Each wall is flat, endless, passes through zero and stands at right angles to its row. A trip goes straight from one point to another. Which walls does it cross, in order?

Walls:
(1): 0.26, -0.24
(2): 0.19, -0.23
(3): -0.49, 0.37
(4): 0.40, -0.59
(5): 0.26, 0.08
(6): 0.53, -0.13
(7): -0.50, 0.17
Trips:
0.22, -0.26 to 0.38, 0.04 -> none
0.09, -0.12 to 0.34, -0.42 -> none
0.25, 0.08 to 0.66, -0.35 -> none
-0.41, 0.20 to 0.08, -0.47 -> 4, 2, 1, 3, 7, 6

Walls:
(1): -0.19, 0.37, -0.26, -0.07, 0.48, 0.30, -0.31, -0.15
(2): 0.05, -0.52, 0.26, -0.29, 0.20, 0.21, -0.17, 0.73
(3): 0.42, 0.59, -0.15, -0.27, -0.32, 0.37, -0.21, -0.04
(4): -0.16, 0.46, -0.80, -0.29, 0.16, 0.16, 0.33, 0.64
(5): 0.16, -0.39, 0.51, 0.46, -0.58, -0.15, 0.07, 0.49
(6): -0.31, 0.37, 0.50, -0.17, -0.28, -0.03, -0.62, 0.00
(7): -0.25, -0.07, 0.31, -0.22, 0.08, 0.11, -0.30, 0.07
Trips:
0.00, 0.05, -0.17, 0.65, 0.01, 0.20, -0.02, 0.31 to -0.24, 0.43, 0.05, 0.05, 0.46, -0.25, 0.73, 0.42 -> 2, 5
-0.18, -0.54, -0.37, 0.05, 0.09, -0.20, 0.20, -0.21 to -0.36, 0.03, -0.03, 0.01, -0.10, 0.02, 0.09, 0.32 -> 4, 2, 5, 7, 6
0.55, 0.16, 0.70, -0.67, 1.09, -0.03, -0.18, -0.56 to -0.33, -0.07, -0.28, 0.28, -0.36, -0.31, -0.11, -0.10 -> 2, 3, 7, 1, 5
0.12, -0.05, -0.53, 0.22, -0.06, 0.13, -0.12, 0.09 to 0.64, 0.10, 0.12, -0.43, 0.52, 0.18, -0.09, 0.11 -> 2, 7
-0.60, 0.10, -0.10, -0.04, 0.25, 0.21, -0.15, -0.16 to -0.21, 0.40, -0.12, -0.31, -0.23, -0.41, -0.14, -0.26 -> 3

Walls:
(1): -0.05, 0.05, -0.45, 0.41, -0.19, 0.04, -0.01, -0.12, -0.18, -0.55, 0.33, -0.05
(2): -0.25, 0.53, -0.20, 0.76, 0.49, 0.54, -0.34, -0.12, 0.40, 0.08, -0.22, 0.27
(3): 0.29, -0.33, 0.14, 0.61, -0.32, -0.29, -0.15, 0.08, 0.30, -0.26, 0.13, 0.40
(4): -0.11, 0.11, -0.18, 0.01, 0.39, -0.33, 0.18, 0.50, 0.47, 0.69, -0.11, -0.25
(5): 1.06, 0.09, 0.12, -0.13, -0.24, -0.16, 0.39, 0.44, -0.48, 0.33, 0.13, -0.08
(6): -0.01, -0.06, -0.07, 0.19, 0.11, 0.45, 0.00, 0.05, -0.37, -0.45, -0.19, 0.55
(7): -0.52, -0.33, 0.08, 0.55, -0.07, 0.36, 0.92, 0.11, -0.31, 0.24, -0.07, 0.37
Trips:
0.07, -0.47, 0.32, 0.10, 0.00, -0.14, 0.16, 0.00, 0.24, 0.26, 0.06, 0.43 to -0.11, -0.34, -0.06, -0.01, 0.14, 0.14, -0.19, -0.24, -0.03, 0.40, -0.19, -0.12 -> 5, 2, 3
-0.16, -0.65, 0.17, -0.18, 0.03, -0.44, -0.73, 0.09, -0.14, 0.14, -0.04, -0.07 to -0.25, 0.03, -0.50, -0.25, 0.11, 0.20, -0.53, 0.73, 0.01, -0.21, 0.44, 0.93 -> 6, 4, 1, 2
-0.53, 0.02, 0.33, -0.05, -0.33, -0.14, 0.21, -0.12, 0.14, 0.49, 0.32, 0.13 to 0.27, -0.23, 0.25, -0.20, 0.20, 0.28, 0.23, -0.04, -0.04, -0.66, -0.01, 0.49 -> 3, 4, 6, 1, 5
-0.17, -0.25, 0.11, 0.58, -0.13, -0.12, -0.20, 0.11, -0.01, -0.16, 0.35, 0.21 to 0.34, -0.36, -0.18, -0.03, -0.26, 0.45, -0.30, -0.81, -0.89, -0.11, 0.38, -0.09 -> 2, 5, 7, 3
0.01, 0.15, 0.01, 0.06, 0.64, -0.18, 0.16, -0.57, -0.22, -0.22, -0.22, 0.21 to -0.42, -0.30, 0.14, -0.08, 0.11, -0.26, -0.34, 0.36, -0.26, -0.40, 0.16, -0.09 -> 7, 2, 3
-0.41, 0.21, 0.03, 0.20, 0.41, -0.18, 0.21, 0.47, -0.09, -0.38, 0.17, -0.01 to 0.38, -0.48, 0.05, -0.29, 0.39, -0.21, 0.34, 0.05, -0.27, 0.41, 0.14, 0.01 -> 2, 5, 1, 6
-0.08, 0.29, 0.21, -0.09, 0.10, -0.26, -0.38, -0.41, 0.33, -0.31, 0.05, 0.28 to 0.05, -0.04, 0.77, 0.03, -0.49, 0.24, 0.32, 0.08, -0.47, 0.37, 0.18, -0.28 -> 1, 2, 5, 7, 3

Walls:
(1): -0.07, 0.32, 0.67, 0.52, -0.09, -0.10, -0.03, 0.29, 0.18, -0.14, -0.32, 0.07, 0.04, -0.08, -0.09, -0.07, -0.38, -0.25, -0.25, -0.25
(2): -0.41, -0.13, 0.28, 0.34, 0.12, -0.27, -0.27, -0.33, 0.14, 0.20, -0.33, -0.51, 0.11, 0.04, 0.10, -0.17, -0.14, 0.00, 0.52, 0.37
(3): 0.16, -0.15, 0.18, -0.22, 0.44, -0.21, 0.10, 0.09, -0.33, -0.01, -0.25, 0.33, -0.47, 0.00, 0.36, -0.07, -0.33, -0.35, -0.23, 0.24
(4): 0.11, 0.02, -0.10, -0.24, 0.01, -0.15, 0.12, -0.14, 0.15, 0.16, -0.11, -0.14, 0.01, -0.03, -0.09, 0.07, 0.09, 0.33, 0.48, -0.15
(5): 0.42, -0.12, 0.43, 0.20, 0.37, -0.06, -0.32, -0.39, -0.26, -0.24, -0.58, -0.20, 0.01, -0.45, -0.38, -0.12, 0.65, 0.07, 0.22, 0.27
(6): -0.22, 0.47, -0.49, 0.23, 0.53, 0.74, 0.31, 0.67, 0.10, 0.26, 0.37, -0.11, 0.22, -0.04, -0.37, -0.10, 0.31, 0.22, 0.22, -0.20
(7): -0.57, -0.25, 0.09, 0.38, -0.19, -0.08, 0.09, -0.46, -0.11, 0.19, -0.13, 0.24, -0.01, -0.20, -0.13, 0.00, 0.07, -0.24, 0.47, -0.27
(8): 0.07, -0.42, -0.01, -0.40, -0.18, 0.38, 0.06, -0.01, -0.26, 0.27, -0.34, -0.19, 0.16, -0.04, -0.26, -0.20, 0.07, 0.51, -0.88, -0.06
(9): 0.65, 0.54, -0.30, 0.44, -0.16, -0.19, 0.35, -0.35, -0.12, 0.06, 0.05, 0.13, -0.12, -0.10, -0.45, 0.59, -0.15, 0.05, -0.10, -0.78
Trips:
0.36, -0.10, -0.20, -0.11, 0.26, -0.11, 0.47, 0.11, -0.28, 0.52, 0.32, -0.64, 0.18, 0.84, -0.37, -0.06, 0.11, -0.25, 0.46, 0.08 to -0.33, 0.37, 0.17, -0.39, 0.45, -0.27, -0.08, -0.21, -0.16, 0.63, -0.09, -0.20, -0.27, -0.77, -0.57, 0.13, 0.02, 1.00, -0.12, 0.02 -> 8, 5, 7
0.00, -0.20, 0.31, 0.03, 0.41, 0.20, -0.55, -0.01, -0.03, 0.06, -0.35, -0.32, -0.06, -0.20, -0.29, 0.41, -0.69, 0.12, -0.12, 0.27 to -0.42, -0.42, -0.17, -0.74, -0.06, -0.07, -0.18, -0.05, -0.07, -0.63, 0.18, 0.00, 0.09, -0.11, -0.17, 0.48, 0.06, 0.09, 0.20, -0.47 -> 4, 1, 7, 3, 2, 5
0.45, 0.13, -0.19, 0.21, -0.12, 0.23, -0.12, 0.21, 0.19, -0.69, 0.12, 0.00, 0.00, 0.34, -0.31, -0.20, 0.29, -0.40, -0.34, -0.23 to 0.36, 0.46, -0.15, 0.45, 0.18, -0.24, -0.22, 0.18, 0.27, -0.13, -0.12, -0.16, -0.13, -0.15, -0.64, -0.07, -0.42, 0.06, 0.35, 0.25 -> 2, 4
-0.39, 0.08, 0.18, 0.40, 0.21, 0.64, 0.50, 0.10, -0.73, 0.23, -0.41, 0.39, 0.47, 0.40, -0.08, 0.38, 0.77, 0.04, 0.11, -0.01 to -0.02, 0.06, 0.01, -0.40, -0.62, -0.10, 0.72, -0.45, -0.02, 0.40, -0.15, 0.34, -0.18, 0.15, -0.18, -0.40, -0.46, -0.38, 0.60, -0.29 -> 4, 5, 8, 3, 6, 2

Walls:
(1): -0.01, 0.10, -0.29, 0.54, 0.68, 0.32, -0.02, 0.00, -0.59, 0.05, 0.66, 0.22, 0.05, 0.05, -0.21, 0.00, 0.22, -0.10, -0.46, -0.12, -0.11, -0.25, 0.18, -0.18, -0.28, -0.35, 0.30, -0.21, 0.24, -0.58, 0.62, 0.29, -0.78, -0.73, -0.02, 0.13, -0.31, 0.28, -0.45, 0.30, 0.24, 0.26, 0.22, -0.11, 0.34, -0.34, 0.08, 0.21
(2): -0.03, -0.05, -0.28, -0.28, 0.47, 0.41, -0.02, -0.28, -0.02, -0.12, -0.10, -0.02, -0.42, 0.33, -0.17, -0.23, -0.76, -0.02, 0.18, 0.36, 0.02, -0.23, -0.39, -0.69, 0.01, 0.00, 0.31, -0.43, 0.42, 0.55, -0.62, 0.02, 0.16, 0.59, 0.15, -0.13, -0.06, -0.23, -0.20, -0.07, 0.16, 0.14, 0.12, 0.56, 0.03, -0.21, 0.29, 0.13
(3): -0.11, 0.25, 0.25, 0.40, -0.28, 0.40, 0.79, 0.02, 0.00, -0.57, -0.19, 0.20, -0.28, 0.12, -0.21, 0.48, -0.35, 0.20, 0.04, 0.12, 0.22, 0.20, -0.18, 0.16, 0.12, 0.19, 0.55, 0.69, 0.42, 0.52, -0.41, 0.30, 0.37, -0.19, -0.39, -0.09, -0.54, -0.03, 0.32, 0.08, 0.77, 0.18, -0.15, 0.07, 0.91, 0.14, 0.32, -0.40
(4): -0.39, 0.19, 0.51, 0.27, 0.19, 0.67, -0.11, 0.14, -0.18, 0.18, 0.46, 0.13, 0.21, -0.11, 0.02, 0.27, 0.48, -0.07, -0.18, -0.46, 0.34, 0.33, 0.13, 0.01, 0.14, 0.06, 0.06, 0.61, 0.15, -0.21, -0.46, -0.27, 0.14, 0.20, -0.78, -0.40, -0.04, -0.48, 0.19, 0.49, 0.20, 0.20, -0.29, 0.47, 0.10, 0.65, -0.56, 0.23
(5): 0.26, 0.14, -0.08, -0.46, -0.30, -0.09, 0.20, -0.35, -0.55, 0.06, -0.04, -0.13, 0.02, -0.48, 0.22, 0.32, -0.05, 0.45, 0.35, 0.37, 0.03, -0.34, 0.74, 0.00, -0.54, 0.02, -0.31, 0.12, -0.42, -0.40, -0.07, 0.41, 0.73, 0.52, -0.37, -0.42, -0.05, -0.36, 0.26, -0.07, 0.05, -0.09, -0.25, 0.22, -0.36, -0.17, 0.00, 0.01
(6): 0.37, -0.38, -0.27, -0.42, -0.02, -0.01, 0.37, 0.35, 0.45, -0.62, 0.48, 0.16, 0.08, 0.18, 0.28, -0.09, -0.33, 0.15, 0.16, 0.18, -0.06, -0.22, -0.12, 0.26, 0.06, -0.11, -0.06, 0.31, -0.12, 0.79, 0.15, 0.53, -0.14, 0.09, 0.17, -0.81, 0.46, -0.11, 0.20, 0.31, -0.14, -0.05, 0.53, 0.25, 0.20, -0.03, 0.71, -0.02
Trips:
0.11, -0.31, -0.39, 0.29, 0.16, -0.03, -0.01, 0.24, -0.19, -0.11, -0.38, 0.64, -0.37, 0.16, 0.29, 0.69, 0.17, -0.51, -0.63, 0.19, 0.25, -0.08, 0.45, -0.23, 0.26, 0.51, 0.14, 0.36, -0.08, 0.33, -0.55, 0.32, -0.35, 0.07, 0.28, 0.14, 0.21, 0.46, -0.87, 0.15, -0.20, -0.09, -0.69, 0.17, -0.34, -0.58, -0.17, 0.01 to -0.07, 0.16, 0.04, 0.04, 0.13, -0.10, 0.16, -0.62, 0.20, 0.03, -0.21, 0.04, -0.28, 0.52, -0.63, -0.09, 0.34, 0.13, 0.18, -0.17, -0.18, 0.33, 0.05, 0.23, -0.05, -0.74, 0.62, -0.89, -0.29, -0.10, -0.45, 0.11, 0.04, -0.10, -0.07, 0.32, 0.13, 0.43, -0.23, 0.07, -0.54, -0.04, -0.05, -0.84, 0.00, 0.15, 0.22, -0.44 -> 3, 2
-0.46, -0.22, 0.45, -0.57, 0.18, -0.07, 0.47, -0.21, -0.05, 0.48, 0.01, 0.14, -0.35, -0.08, -0.41, 0.54, -0.25, -0.44, -0.23, -0.06, -0.43, 0.13, -0.10, 0.23, 0.26, -0.28, -0.33, -0.32, 0.01, 0.46, 0.05, 0.53, -0.29, -0.26, 0.46, 0.36, -0.28, 0.43, 0.25, 0.07, 0.06, 0.12, -0.24, 0.23, -0.70, 0.41, 0.23, -0.11 to 0.19, -0.09, 0.19, -0.33, -0.84, 0.47, -0.32, -0.07, 0.23, -0.51, -0.45, -0.25, 0.10, 0.31, 0.11, 0.25, -0.04, 0.08, 0.40, 0.09, 0.52, 0.29, 0.10, 0.48, -0.22, 0.12, -0.24, 0.24, -0.37, -0.16, -0.21, -0.13, 0.05, 0.14, -0.03, 0.13, 0.27, 0.01, -0.07, 0.80, -0.07, 0.29, -0.17, -0.13, -0.49, -0.30, 0.17, -0.08 -> 6, 2, 5, 3, 4
-0.28, -0.83, -0.52, 0.22, 0.06, -0.04, -0.70, 0.14, 0.26, -0.38, 0.32, -0.19, -0.39, 0.00, -0.17, -0.39, -0.65, -0.01, -0.10, 0.21, -0.14, 0.11, -0.20, 0.49, 0.21, 0.03, -0.25, -0.16, 0.19, -0.22, -0.31, 0.31, -0.58, -0.06, 0.09, -0.07, -0.15, 0.25, 0.12, -0.44, -0.05, 0.22, -0.17, -0.56, -0.50, -0.32, -0.19, -0.09 to -0.18, 0.32, -0.03, 0.07, -1.04, 0.05, 0.23, -0.01, -0.49, 0.24, 0.51, -0.11, 0.19, 0.11, -0.13, 0.01, -0.29, -0.24, 0.18, -0.39, 0.16, -0.06, -0.20, -0.39, -0.01, 0.37, 0.42, -0.22, -0.36, -0.80, -0.08, 0.10, -0.16, 0.37, -0.21, 0.17, -0.23, 0.29, -0.58, -0.29, 0.07, 0.01, -0.43, -0.26, -0.30, 0.31, 0.07, -0.32 -> 6, 2, 5, 4
0.20, -0.10, -0.12, -0.45, -0.12, 0.03, 0.45, -0.85, 0.46, 0.05, 0.30, 0.40, -0.30, -0.20, 0.16, 0.11, -0.34, 0.19, -0.01, 0.23, 0.22, 0.28, 0.38, -0.77, -0.78, -0.02, 0.18, 0.02, -0.14, -0.18, 0.15, 0.03, 0.20, 0.22, 0.36, 0.22, -0.29, 0.55, -0.44, -0.59, 0.32, 0.01, 0.29, 0.11, 0.12, -0.43, -0.14, 0.07 to 0.21, -0.08, 0.09, 0.27, 0.08, -0.36, 0.23, -0.36, 0.19, -0.05, -0.24, -0.11, 0.46, -0.32, -0.31, 0.26, -0.58, -0.06, 0.00, 0.25, 0.02, 0.10, -0.11, -0.12, -0.41, -0.13, -0.19, 0.09, -0.30, -0.58, 0.15, 0.00, -0.10, 0.39, -0.04, -0.58, 0.04, -0.18, -0.09, 0.22, -0.46, -0.11, 0.13, 0.28, 0.32, -0.30, 0.03, -0.04 -> 3, 6, 1
-0.03, -0.32, -0.88, -0.10, 0.19, 0.24, 0.01, 0.00, -0.20, 0.11, -0.65, -0.11, 0.15, 0.33, 0.37, -0.30, 0.17, -0.08, 0.31, -0.12, 0.66, 0.51, -0.58, -0.23, -0.10, 0.21, -0.02, 0.20, -0.23, 0.24, -0.46, 0.07, 0.04, -0.07, -0.22, -0.30, 0.13, 0.01, 0.32, 0.58, -0.05, 0.17, -0.06, 0.31, 0.09, -0.54, -0.27, -0.31 to -0.26, 0.54, 0.22, 0.13, 0.36, 0.17, 0.07, -0.28, -0.20, 0.07, -0.37, -0.68, 0.09, -0.30, 0.10, -0.07, 0.02, -0.41, -0.01, -0.53, 0.07, 0.37, -0.32, 0.12, 0.09, -0.23, 0.17, 0.19, 0.41, 0.10, 0.01, 0.12, 0.41, 0.54, 0.03, 0.12, 0.03, -0.62, 0.04, -0.13, 0.07, 0.28, 0.22, 0.13, 0.76, -0.42, -0.15, 0.21 -> 6
0.39, -0.81, 0.90, -0.07, 0.17, 0.20, 0.31, -0.12, 0.11, 0.02, 0.02, -0.16, -0.20, 0.29, 0.59, 0.22, 0.04, 0.17, 0.03, 0.29, -0.05, 0.25, 0.03, 0.04, 0.14, -0.69, -0.33, 0.52, -0.36, 0.12, -0.15, 0.18, 0.25, 0.46, 0.13, 0.19, -0.10, -0.69, -0.11, -0.43, 0.08, 0.08, -0.60, 0.28, -0.47, -0.03, 0.41, -0.22 to 0.05, -0.23, -0.26, -0.20, -0.24, -0.10, -0.33, -0.82, -0.37, -0.25, -0.05, -0.05, 0.31, 0.18, -0.34, -0.26, -0.24, -0.01, -0.33, -0.43, 0.15, -0.62, 0.30, -0.35, 0.49, 0.02, 0.22, 0.38, 0.06, 0.33, -0.21, -0.36, -0.18, -0.30, -0.32, -0.10, 0.05, -0.40, 0.20, -0.26, -0.30, -0.08, 0.22, -0.15, -0.19, -0.15, 0.32, 0.12 -> 3, 4
0.62, -0.42, 0.56, 0.20, -0.14, 0.24, -0.18, 0.14, 0.12, 0.19, 0.05, -0.08, -0.26, -0.34, 0.55, -0.16, -0.10, -0.21, 0.53, -0.06, -0.26, -0.36, 0.43, -0.29, 0.09, 0.03, -0.13, 0.07, -0.06, -0.09, -0.10, 0.20, 0.40, 0.24, 0.09, 0.21, 0.24, 0.32, -0.04, -0.05, 0.20, -0.48, 0.03, -0.04, -0.25, 0.08, 0.37, 0.16 to -0.12, -0.17, -0.35, -0.14, -0.22, -0.37, 0.12, -0.36, 0.25, -0.03, 0.41, -0.15, 0.29, 0.13, 0.11, -0.01, -0.25, 0.07, -0.42, -0.29, -0.33, 0.67, 0.32, -0.11, -0.08, -0.21, 0.03, -0.24, 0.38, -0.20, -0.17, -0.43, -0.15, 0.28, 0.74, 0.22, 0.35, -0.28, 0.14, -0.37, -0.05, -0.34, 0.15, -0.27, 0.05, 0.40, -0.27, 0.43 -> 2, 6, 5
0.25, -0.21, 0.09, -0.37, 0.33, -0.18, -0.06, -0.38, -0.21, -0.31, -0.18, 0.07, 0.03, 0.28, 0.02, -0.18, 0.32, -0.07, -0.10, -0.56, 0.46, 0.38, 0.11, -0.22, -0.30, 0.45, 0.11, 0.02, 0.29, 0.31, 0.21, 0.30, -0.22, -0.07, -0.48, 0.14, -0.46, -0.29, 0.07, -0.28, -0.30, -0.23, -0.56, 0.45, 0.11, 0.51, 0.11, 0.38 to -0.06, 0.02, 0.43, -0.52, -0.84, -0.44, -0.52, -0.09, -0.41, 0.27, -0.15, -0.13, 0.08, 0.16, -0.58, -0.51, 0.42, -0.47, -0.19, -0.08, 0.01, -0.59, 0.16, 0.62, 0.42, 0.46, -0.33, -0.07, 0.08, -0.47, -0.86, 0.01, -0.23, -0.45, 0.00, -0.16, -0.88, -0.11, -0.27, -0.66, 0.55, -0.15, -0.57, 0.37, 0.52, 0.34, -0.45, -0.02 -> 2
